Each row of a before or after table is a point. The points were changed in one or more steps. Then noise was added and the rows were shuffled. The steps act on how far a point lies along the listed directions, d1 being the first. Name the steps. A step turns or swaps two directions, mirrors them in a line or flattens them onto one, adds a multiple of one to another, or multiplies one. Angles are multiples of 10 degrees, from the lower direction toward the higher: turns from -170 to 170, lines from 10 to 170 but not 90. Use the fewest steps. Two steps may share a direction if one is a turn and the other turns, adds or multiplies; they go together, in the order done. Otherwise the lowest direction goes first.
(in the rows, 128 means zero)

Directions:
(1): [ 94 156]
(2): [100  94]
Before (12 x 2)
[[155 149]
 [ 98 123]
 [200 120]
 [107  96]
 [133  62]
 [145 154]
 [106 154]
 [113  89]
 [125 116]
 [106  66]
 [104 109]
 [104 112]]
After (12 x 2)
[[194 134]
 [144 104]
 [101 105]
 [168 112]
 [133  98]
 [107 155]
 [140 124]
 [188 106]
 [148 104]
 [103 144]
 [161 108]
 [135 199]]
Steps: turn d1 and d2 by 90 degrees

Directions:
(1): [143 161  86  99]
(2): [118 181 155 145]
(3): [ 92 127 147  81]
(4): [175 127 161 105]
Before (12 x 4)
[[ 92 111 119 133]
 [173 115 199 111]
 [142 124 184 136]
 [189 115 204 160]
 [110 147 130 112]
 [121 165 137  87]
 [ 95 138 187 195]
 [ 86 174 175  98]
 [ 98 150 121 136]
 [164 113 176 126]
 [105 111 140 152]
 [115 139 134 147]]
After (12 x 4)
[[146 129 157 107]
 [148 137 136 156]
 [107 168 174 188]
 [158 152 197 127]
 [ 44 147 163 107]
 [159 128 124 146]
 [ 82 137 173  76]
 [133 137 134 151]
 [ 88 135 153  97]
 [ 97 145 167 117]
 [126 139 136 149]
 [146 131 142 130]]
Steps: flatten d1 and d2 onto the line at 120 degrees; swap d3 and d4

Directions:
(1): [ 83 165 150  76 111 104 129 156 151]
(2): [136 113 105 152  84  80 108 116 179]
(3): [ 77 161  99 185 152 133 128 144 134]
Before (14 x 9)
[[164 102 109 165 143 156 128 105 116]
 [168  97 140  90 127 114 124 112 124]
 [ 66 172 114 164 128 108 127 151 159]
 [144 102 119 153 124 129 124 111 150]
 [157 101 132 116 123 127 110 115 127]
 [140 100 136 131 103 111 114 108 153]
 [155 124  90 249 162 159 123 111  99]
 [134 131 117 148 145 149 121 120 116]
 [152 105 142 108  98 102 120 121 151]
 [131 123 105 163 109 109 113 125 159]
 [149 129 157  55 124  97 135 120 135]
 [155 135 150  95 117 128 121 129 127]
 [183 103 136 107 109 123 127  87 133]
 [115 138 120 133 145 131 135 140 112]]
After (14 x 9)
[[131 127 121 123  97 100 113 132 164]
 [114 122 121 165 115 113 115 118 157]
 [139 138 117 164 143 146 122 127 122]
 [181  93 158  81  92 110 124 108 137]
 [106 134 101 174 159 123 128 129 130]
 [134 126 136 103 134 126 136 135 110]
 [100 132 128 131 118 117 124 132 164]
 [ 94 160  98 179 139 126 128 119 148]
 [ 74 194 176  55  92  90 127 175 154]
 [ 78 168 130 110 127 124 131 156 150]
 [113 148 135 102 130 132 121 136 129]
 [149 122  96 187 174 131 133 102 113]
 [103 138 113 155 139 125 111 135 138]
 [127 117 107 181 126 116 119 124 145]]
Steps: turn d1 and d3 by -150 degrees

Directions:
(1): [ 56 176 135 127 140  99  94 139  96 147 129 152]
(2): [144 152 149 146 100  89 115 182 144  68 155 116]
(3): [ 95 108 129 179  97 106 182 104  89 126 143  98]
(4): [ 82 110 178 151 164 185 130 141 153 100 130 116]
(5): [125 146  89 154 182  96 142 123 151 103  72 102]
(6): [101  88  77 156 118 120  87 135 176 150 162 121]
Before (9 x 12)
[[183 122 121 135 100  66 180 151 127  87 120  91]
 [133 172 147 133 113  71 135 139 114  92 135 125]
 [ 36 139 162 166 148 185 122  94 120 130 126 125]
 [102 128 148 117 113 122 128 128  81 159 138 141]
 [174 184 154  91  97  89 146 123  50 130 145 160]
 [171 133  63 129 116  90 151 144 115 150 117 132]
 [120 125 160 146 133 164 133 152 143 113 135 104]
 [144 178 149 118 147 106 154 129  87  76  70 103]
 [120 180 142  60 142 108  84 141  98 135 114 176]]
After (9 x 12)
[[177 126  64 125 114  97 152 141 115 155 121 134]
 [108 120 162 154 130 165 143 141 133 121 138 100]
 [ 53 151 155 140 178 197  96 101 147 130 103 139]
 [102 139 142 105 132 123 113 129  91 163 122 150]
 [155 182 148 104 102  84 158 110  37 137 137 157]
 [144 160 146 126 140 112 178 108  80  86  69  95]
 [110 148 134 157 113  75 177 100  88 112 129 108]
 [120 194 143  87 133  73  91 166 102  96 120 160]
 [161  89 114 149  89  85 218 102  93 126 121  84]]
Steps: turn d1 and d5 by 20 degrees; turn d2 and d3 by 60 degrees; multiply d3 by 1.3

Directions:
(1): [108 149 171 166 123  92 114 136 124  76 159 104 123 164 174  69 163 151
 149 150]
(2): [ 59 109 184 112 162 165  85 124 131 177 130 121 178 111 133 118 134 113
 159 131]
(3): [148  51 112 145  97  69 146 124 121 149 137 122 165  91 101  96 133 121
 161 168]
Before (10 x 20)
[[100 120 175 151 132  98 104 143 122 113 146 114 148 147 153  75 144 130
  152 152]
 [177 105 100 146  95  75 166 134 115 109 128 133 138 125 111 116 135 126
  126 144]
 [ 86 109 186 153 129  86 106 129 129 120 150 105 158 131 147  67 157 134
  177 150]
 [163 126 104 148 102  88 140 132 124 103 136 127 108 125 122 116 135 132
  119 146]
 [112 142 153 132 134 125 123 118 118 115 148 125 146 134 143 114 139 135
  134 130]
 [121 172 150 125 144 131 106 128 137 115 133 130 102 156 150 124 150 127
  129 117]
 [154 128 124 149 119 104 144 131 118  92 141 130 116 141 136 120 148 138
  127 139]
 [114 136 138 135 126 124 125 127 117 117 140 110 137 128 146 120 129 132
  134 120]
 [130 101 109 131 118 130 124 127 134 140 120 136 132 119 107 144 121 118
  112 128]
 [167 108 108 148 107  66 151 129 117  90 135 123 115 131 132 103 140 142
  138 137]]
After (10 x 20)
[[ 53 163 197 105 184 194  71 136 134 154 121 131 147 148 156 133 123 113
  128 105]
 [ 92 145 156 109 156 162 108 114 121 146 134 134 158 124 132 141 127 123
  129 113]
 [220 188  66 148  98  70 181 136 119  23 128 135  35 179 149 136 130 163
   81 101]
 [139 142 116 101 143 148 117 123 140 160 110 147 116 121 110 161 128 107
  120 109]
 [106 142 139 120 138 149 120 125 120 135 130 117 142 120 137 140 121 124
  127 108]
 [219 182  62 157  83  77 173 138 124  42 134 135  44 160 131 133 130 149
   75 127]
 [  8 173 237 100 197 207  50 128 145 167 126 118 166 141 162 125 140 116
  154  94]
 [200 166  79 143 111 110 167 134 120  62 129 144  68 161 134 153 135 145
   90 118]
 [227 184  73 169  81  60 192 144 116  23 131 135  61 183 143 121 141 158
   83 122]
 [125 104 123 152 111 103 123 132 129 117 132 123 134 132 126 112 137 130
  120 143]]
Steps: turn d1 and d3 by -100 degrees; multiply d2 by 3
